Each row is a point. Two turns around zero, p and q, are shown by what they do to some points. Write where each new point lands after one turn and then the other. Backwards means that the second turn is done in reverse. Each puzzle has new turns, and all numbers are rounded.

Turn p:
[-0.7  4.4 -0.9] => [ 1.2  3.7 -2.3]
[-3.5 -2.5  1.4] => [-3.5  0.3  2.8]
[ 1.5 -1.3  0.3] => [ 0.7 -1.8  0.5]
[2.1 0.8 0.1] => [ 2.1 -0.5 -0.6]
[-1.7  0.9 -3.3] => [-2.1  1.0 -3.0]
[ 2.3 -2.3  2.3] => [ 1.6 -2.7  2.5]
Turn q:
[-0.5 -1.4 -3.4] => [ 1.4 -1.6 -3.0]
[2.0 4.4 2.4] => [-1.3  4.9  1.9]
[ 0.6 -1.5  1.2] => [ 0.8 -0.9  1.6]
[-2.1 -1.6 -0.2] => [-0.9 -2.5 -0.4]
Where do these land?
q, then p: [-3.7 -1.0 -1.2] => [-3.7 -1.5 -0.4]
q, then p: [ 2.3  1.3 -2.5] => [ 2.1  0.2 -3.0]
q, then p: [-3.2 -0.5 -0.3] => [-3.2 -0.6  0.2]
p, then q: [2.2 1.9 0.9] => [2.3 2.0 0.5]
q, then p: [ 2.4 -1.8  3.1] => [ 2.7 -0.3  3.4]

Turn p:
[-1.2  1.5 -2.4 -2.4] => [-1.6  3.1 -1.7 -0.2]
[-2.2  2.9 -0.6 -0.7] => [-2.4  2.7  1.2 -0.2]
[-2.3 -0.8 -0.9  2.5] => [-2.3 -1.5  0.5  2.3]
[ 1.8 -0.6  0.2  2.1] => [ 1.9 -1.3  0.8  1.5]
[ 3.8 -2.9  3.7 -1.5] => [ 4.3 -2.9 -0.6 -3.4]
Turn q:
[-3.6  0.7  0.5 -3.8] => [-2.3  0.7  2.4 -4.1]
[-0.7 -2.2 -1.9  0.9] => [-2.2 -0.8 -1.9  0.8]
[ 2.4 -0.8 -4.1 -1.1] => [-1.0  3.2 -3.6  0.7]
[ 1.2 -1.7  2.2  2.1] => [ 1.9 -2.9 -0.9  1.0]
[-1.2  3.6  2.2  2.7] => [ 1.4 -0.7  4.3  2.3]
[ 1.9  0.4  1.1 -0.7] => [ 2.2  0.5 -0.4 -0.6]
Where do these land?
p, then q backwards: [ 0.4 -1.4  1.9  0.6] => [-0.6 -0.9  2.2  0.2]
p, then q backwards: [-0.3 -1.1  1.9  4.0] => [-2.2  0.3  2.5  3.1]
q, then p backwards: [-4.2 -0.3 -1.0 -4.4] => [-4.2  1.7  2.9 -3.0]
q, then p: [-0.4 -1.0  0.0  1.8] => [-0.5 -1.6 -0.4  1.2]
q, then p: [ 4.5  1.8 -2.9 -0.8] => [1.6 4.2 1.9 2.9]
q, then p: [ 0.0  1.9 -0.1 -1.2] => [ 0.5  1.1  1.4 -1.3]

Turn p:
[ 4.2 -4.7  3.4 -3.5 -3.2  1.4  2.0 -0.2] => [ 0.7 -6.3  0.4 -0.1 -5.4  0.5  3.0 -1.2]
[-1.4  4.0 -0.8  1.6  0.8 -1.7 -0.8 -3.5] => [-0.1  5.5  0.4 -1.2  0.2  0.1 -1.8 -1.4]
[ 0.4 -4.3  1.2 -4.0 -1.4 -1.1 -1.2 -1.7] => [-1.2 -4.0 -0.5 -1.2 -1.3 -1.0  1.4 -4.4]
[ 2.5 -2.3 -2.9  2.7  0.8  2.0  1.0  2.3] => [ 3.2 -1.9 -2.1  3.4  0.4 -0.7 -1.2  2.6]
[-0.3  4.1 -0.8  0.9  2.9  0.0 -1.7  0.3] => [ 0.9  2.8  1.3 -1.7  2.5  0.9 -2.7  1.3]
[-1.1  1.4 -0.8  3.1  1.7 -0.7  2.6  0.5] => [ 0.9  3.1  0.5  1.5  0.8 -1.9  0.4  2.5]
[ 0.9 -1.2 -1.6  1.0 -3.3  3.2  0.5  1.0] => [ 0.6 -1.4 -2.6  2.9 -1.2  2.8  0.7  1.0]
[-2.7 -1.0  2.5 -2.7  1.0  0.9 -1.4 -0.8] => [-1.9 -1.4  2.8 -0.6  1.7  0.7  1.3 -2.7]
[-2.2  1.6  2.2  0.9  0.6 -2.5 -3.2  0.3] => [-4.0  1.4  1.6 -1.4  1.2 -0.7 -2.4 -0.2]
[-0.2  2.4 -2.4  0.1  0.2 -1.5  2.1  1.8] => [ 0.9  2.1 -2.0 -1.5  1.1 -0.7  1.1  2.7]
Turn q:
[-3.3 -2.4 -3.7  1.0 -0.1 -2.9 -1.5  1.4] => [-1.7 -0.3 -4.5 -0.2  1.1  0.6  3.0 -3.2]
[-0.3 -3.3 -1.4  0.9 -0.1  1.0  2.2  2.8] => [ 1.5 -2.6 -2.9  0.0  2.5  0.9  0.8  1.5]
[ 2.5  0.0 -3.5 -2.9 -1.8  0.5 -0.2 -1.8] => [ 2.8  3.4 -1.8 -0.8 -2.3  2.1 -0.7  0.2]
[-2.4  2.2  1.6 -2.2  0.3 -1.3 -3.8 -0.1] => [-4.9  1.3  1.0 -1.3 -2.2  0.0 -0.2 -1.1]
[ 0.0  3.4  2.1 -3.5 -1.6  3.4 -0.6  1.5] => [-2.6  1.4  2.0  0.1 -1.7  2.3 -2.2  4.4]
[ 2.3 -0.8 -2.4  1.5  3.6  1.6  0.6  0.1] => [ 2.5  0.5 -0.7 -0.5  3.6 -0.1 -2.7 -1.3]
[-1.6 -1.6  2.5 -2.8 -0.8  0.3 -0.6  1.8] => [-2.3 -2.2 -0.3 -2.4 -1.5  0.8  0.5  2.2]
[-2.4  1.2  3.3  1.6  1.6 -0.7  1.7 -2.8] => [-0.6 -1.3  5.0  0.2  0.8 -1.0  2.1 -1.3]
[ 1.1  1.8  1.9  3.3  1.7 -3.7  2.6 -2.2] => [ 1.7  0.6  3.3  1.3  1.3 -4.8  2.1 -1.5]
[ 4.2 -0.5 -0.5  3.0 -2.8  1.7 -0.5 -0.8] => [ 3.6 -0.7 -1.0  3.7 -1.8 -0.7 -2.7  0.1]
Where do these land?
q, then p: [ 0.5 -0.4 -0.7  1.9 -2.8  0.7  3.6  0.2] => [ 2.0 -0.8 -0.4  2.0 -1.6 -1.3 -0.8  3.5]
q, then p backwards: [-1.0  2.4 -3.2 -2.9 -1.3 -3.5 -2.3 -0.1] => [-2.3  2.5 -0.7  0.7 -3.9 -2.7  1.5 -2.8]
q, then p: [ 4.7  0.4  0.6  0.0  0.9 -2.0 -1.0 -1.2] => [-1.4  0.5 -1.7 -3.7 -2.1 -0.6 -2.4 -0.5]
p, then q backwards: [-0.9 -1.7 -2.8 -2.5  1.2 -0.1 -1.6 -0.6] => [-0.4 -2.6 -1.9  2.1  2.6 -0.5 -0.1  0.2]
q, then p backwards: [-1.2 -3.0  2.7 -2.2 -0.2  1.8 -0.7  1.6] => [ 2.4  0.1  1.7 -2.2 -1.5 -0.2 -1.6  3.2]
q, then p: [0.1 2.7 3.5 3.3 2.8 2.5 3.1 1.9] => [-2.1 -1.8  4.6  0.7  1.6 -4.0 -2.5  1.8]
q, then p: [-0.2 -1.7  3.2  1.6  3.2 -2.6 -1.0 -0.1] => [-1.4 -0.7  0.5 -1.6 -0.4 -3.9  1.1 -3.5]
p, then q: [-1.4 -2.8 -2.3 -0.3 -3.2  1.5 -3.1  0.2] => [ 1.6 -0.9 -0.8  0.9  1.8  3.4  0.0 -4.2]
p, then q: [-1.5  2.0 -3.2  3.2 -1.7  1.1  3.6  1.9] => [-0.3  2.4 -1.5  3.7  4.5 -0.8 -0.7  2.0]
q, then p: [ 0.9  2.3  2.1 -2.1  1.1  0.6 -0.7 -3.8] => [-2.9 -0.3  2.5 -2.2 -2.5  2.4  0.1 -0.4]

Turn p:
[ 1.9  0.1  2.5 -1.6 -0.9 -0.8  0.4 -2.0  1.0 -1.1 -2.6] => [-0.5  1.4  1.9 -0.3 -2.8 -0.9  0.5 -2.2  1.8 -0.4 -2.1]
[ 0.6 -3.9  1.5  0.3  2.4 -2.0 -1.0 -1.6 -0.6  1.9  2.6] => [ 0.8 -1.6  0.2 -2.2  3.5 -2.8 -0.1 -3.6 -0.8 -0.3  0.3]
[ 2.1 -3.6 -4.5 -3.4 -0.5  4.1  2.6 -0.6 -3.4  3.6 -3.3] => [ 0.3 -0.6 -6.5 -4.4  0.1  1.4  0.7  1.7  1.0 -0.6 -6.3]
[-1.1  2.8  0.0 -1.6  3.2  0.3 -0.4  0.4  0.0 -3.7  3.5] => [ 0.8  1.8  3.7 -2.2  0.4  0.0 -0.4  3.0 -1.8 -0.9  3.5]
[-5.4  0.5 -1.0  1.9  0.7 -2.3 -0.8  3.0 -3.2 -1.1  1.4] => [-2.9  0.7 -1.0  2.9  3.7 -1.5  0.7  3.0 -2.4 -1.1  3.4]
[-2.8 -0.7 -0.9  0.2  1.3 -0.2  0.4 -1.9  2.5  0.2 -3.2] => [-2.2 -1.0 -0.1  0.0  0.1  1.8  1.0 -0.8  3.5 -2.8  0.6]
[ 2.2  0.0 -1.5  1.3 -0.8 -0.7 -2.7 -1.6  1.7 -1.3 -1.7] => [-0.7 -0.6  0.2  0.5 -2.6  2.1 -1.7 -2.9 -1.2 -1.5 -0.2]
[ 1.8 -1.7 -0.1 -1.2 -3.6  4.6 -0.6 -4.5 -1.3  1.8 -1.8] => [-2.3 -1.6 -2.6 -3.8 -3.3  1.3  0.9 -1.8  0.7  3.5 -3.5]
[-0.1  1.0  2.8  0.8  1.7  0.8 -2.0  3.5  1.0  0.3  2.1] => [ 0.9 -0.1  3.0  1.4  2.6 -0.4 -3.1  1.1 -0.1  2.1  1.0]
[ 1.2  1.2 -0.7 -2.8 -3.5 -2.0  0.3  0.4  2.3  1.8 -1.8] => [ 1.3 -0.1 -2.0  1.6 -4.2 -1.9 -1.4 -0.2  2.7 -0.7 -0.6]
[ 0.0  3.4  2.3  2.6  2.0 -0.2  1.0  4.2 -2.2 -4.2  2.5] => [ 1.3  3.6  4.3  2.9  2.3  0.5  0.6  3.2 -3.8  1.3  1.4]
[-0.7  3.2  0.2  3.2  1.3 -1.1  1.2  1.3 -1.6  1.6  2.7] => [ 2.1  2.2 -0.8  2.0  2.7  0.6  0.9  0.4 -1.1  2.1  3.4]
[ 0.2 -2.4 -0.7  0.4 -3.2 -0.6  1.6 -0.7  3.7  0.2 -0.2] => [ 1.1 -4.2 -0.3  1.5 -2.4 -0.4  1.6 -1.1  1.4 -0.8 -0.8]
Turn q:
[-3.5 -0.2 -2.0  1.4  0.1  0.8 -0.7 -2.6 -2.3  0.0 -0.3] => [-1.1 -1.5 -1.0 -0.4 -4.6 -0.1 -0.1 -1.0  1.1  1.6  0.9]
[ 2.0  0.2  0.0 -2.1 -1.3 -3.5  0.5 -0.6 -1.7 -1.9 -1.0] => [-1.5  1.0 -1.5 -0.5  1.6 -1.9 -0.3 -2.7 -2.6  0.1 -2.0]
[ 3.4 -2.5  1.9  3.2  1.2 -3.2 -2.5 -0.2 -1.7 -0.4  3.1] => [-2.5  0.0  1.7  5.4  1.3 -1.8 -3.1 -1.2 -1.8 -1.4  1.9]
[-0.5  1.3  3.2 -1.3 -0.3  2.5 -0.3 -3.0  3.7  1.7  1.0] => [ 1.3  1.3  4.4 -2.9  1.0 -0.2  0.9 -0.4  3.0  0.0  2.0]
[-2.8 -1.1 -2.4 -2.9  0.4 -0.8 -1.9  1.8  2.2 -3.3 -0.3] => [-2.7  0.1 -2.3 -2.4 -0.4 -0.5 -1.3  2.5  2.3 -2.0 -3.3]
[-1.4  0.0 -2.1  2.0 -1.1  1.4 -1.5  0.9  0.4  4.4 -0.7] => [ 3.7 -1.4  0.8  1.5 -2.4  1.2 -1.5  1.1  1.7  1.9 -0.9]
[ 0.7 -3.2  0.8 -3.2  3.7  2.9 -1.4 -1.8  1.0 -2.7 -1.3] => [-3.2 -3.7  1.4 -3.8  1.2  1.5 -0.2 -0.1  0.4 -3.7  0.7]
[-0.4 -1.3 -1.6  2.7 -2.1  0.2 -2.3  1.2 -1.1 -1.8 -3.1] => [ 0.4  0.2 -1.8  1.7 -3.2  2.2 -1.4 -1.6 -0.3 -2.3 -2.3]
[ 1.0  0.7  0.4  3.3 -1.7  3.0  0.1  0.7 -0.7  2.5  4.2] => [ 3.6  1.1  0.2  2.4 -0.5  0.2 -1.7  1.2  0.6  0.7  4.9]
[-1.6  3.6 -0.6 -2.6  2.5 -2.9 -2.6  0.1 -2.2 -2.3 -1.8] => [-5.3  1.2 -1.1 -1.8  0.0  1.7 -1.0 -0.5 -0.8  3.3 -2.8]
[ 2.9 -0.9 -4.0  0.0  0.9  1.4  5.0  0.2  1.0 -0.4 -2.6] => [ 2.5 -3.9 -3.9  0.1  2.6  0.9  3.8 -1.1  0.0 -0.9 -0.7]
[ 0.1 -0.1  3.2 -2.7  0.1  1.3  3.0  1.6  0.5  2.9  3.5] => [ 2.3  0.8  2.2 -1.8  2.4 -2.2  1.0  3.8 -1.8  0.9  2.7]
[-0.1  3.5  3.2  2.4 -2.5 -3.3  4.6  1.7  0.9  1.3 -0.7] => [ 2.4  5.0  0.6  2.8  0.9 -1.2  4.8 -0.1 -1.6  2.0 -1.1]
Where do these land?
q, then p: [ 3.8  3.1  0.0  1.9 -3.0 -3.7 -1.0 -1.1  2.0 -0.9 -1.5] => [-0.6  3.0  0.3 -1.0 -0.9  4.6  0.9 -4.0  1.9 -0.4  2.5]
p, then q: [-3.1 -3.4  1.1  2.5 -3.1  1.1  0.8  3.7 -0.4  0.2 -1.0] => [ 0.1 -2.9  0.6  4.3 -3.2  0.7  2.6  2.3 -0.5 -1.3 -1.8]
q, then p: [ 1.6  3.2 -3.2  1.7 -2.4 -0.5  3.2 -0.8 -3.1  0.9  4.2] => [ 4.4 -0.3 -5.0 -0.9  0.6  0.8 -0.8 -2.4 -2.2  0.1  3.7]
p, then q: [ 0.3  1.1 -0.1 -1.4  3.6 -3.0  3.8 -1.7 -4.0 -2.5  2.9] => [-2.5  2.3 -2.9 -1.2  4.5 -0.7  2.4 -0.2 -3.4  3.4  1.5]
p, then q: [-0.4  1.4  2.8 -2.0  2.8 -2.6  2.5  0.4  1.3 -0.5  1.2] => [-1.6  3.1  1.4  1.2  4.4 -0.7  1.5 -0.2  0.1  0.0  0.3]
p, then q: [-3.2  0.5 -1.1 -0.9  3.5  1.8 -2.0 -2.6  3.6  1.7 -1.6] => [-1.2 -0.1  1.2 -3.7  0.8 -0.7 -1.1  3.0  4.4 -2.9  1.3]
q, then p: [ 0.6 -2.0  2.0  0.2  3.6  0.5 -0.8  1.9  1.1  1.7 -1.2] => [-1.3 -0.4  2.9  1.0  3.2 -0.1  0.3  0.9  0.0  1.1 -2.8]
p, then q: [-1.3 -1.7  1.7  0.8  2.3  1.6 -1.6 -0.1 -2.3 -0.5 -2.0] => [-2.5 -0.9  1.7 -1.9 -1.8  1.8  1.8  1.6  0.4  1.5 -0.6]
q, then p: [ 0.6  1.8 -1.5 -2.5 -0.4  1.6 -0.9  1.5 -0.8 -1.0 -2.1] => [-1.0  0.4 -1.5 -2.8 -0.8  1.4 -1.9  1.8  0.7 -0.5 -1.5]
p, then q backwards: [ 3.0 -1.4 -1.7 -1.4 -3.3 -2.9  1.0 -1.9 -1.7 -0.8 -1.8] => [-1.9 -2.0 -1.0  0.8 -3.8 -2.0  1.5 -0.4 -1.8 -2.3 -2.7]
q, then p: [-1.3 -1.1  2.6  0.6 -3.7  0.2 -2.7 -2.0  0.6  3.1 -0.1] => [-0.4  1.4  2.2  1.2 -3.3 -2.3 -1.3 -3.3  0.1  2.8 -0.5]
p, then q: [-2.2 -1.5 -1.2  0.4 -2.6  3.0 -2.1  0.9 -0.9  3.1 -1.7] => [ 1.2 -3.5 -0.4  0.3 -3.2  0.3 -1.2  2.4  2.3  0.0 -2.5]
p, then q: [-0.4 -1.1 -4.0 -2.0  1.9  0.9 -1.9  4.1  0.7 -3.9  2.0] => [-2.8  1.2 -1.7  0.1 -0.4  2.3 -3.6  2.5 -4.2 -3.3 -0.1]
q, then p backwards: [ 1.9  1.2  2.5  2.0  0.9  1.9  1.7 -2.4  3.8 -0.5  2.7] => [-3.4  1.8  1.9  1.4  3.7 -2.4  2.1 -1.2  2.0  0.4  0.7]
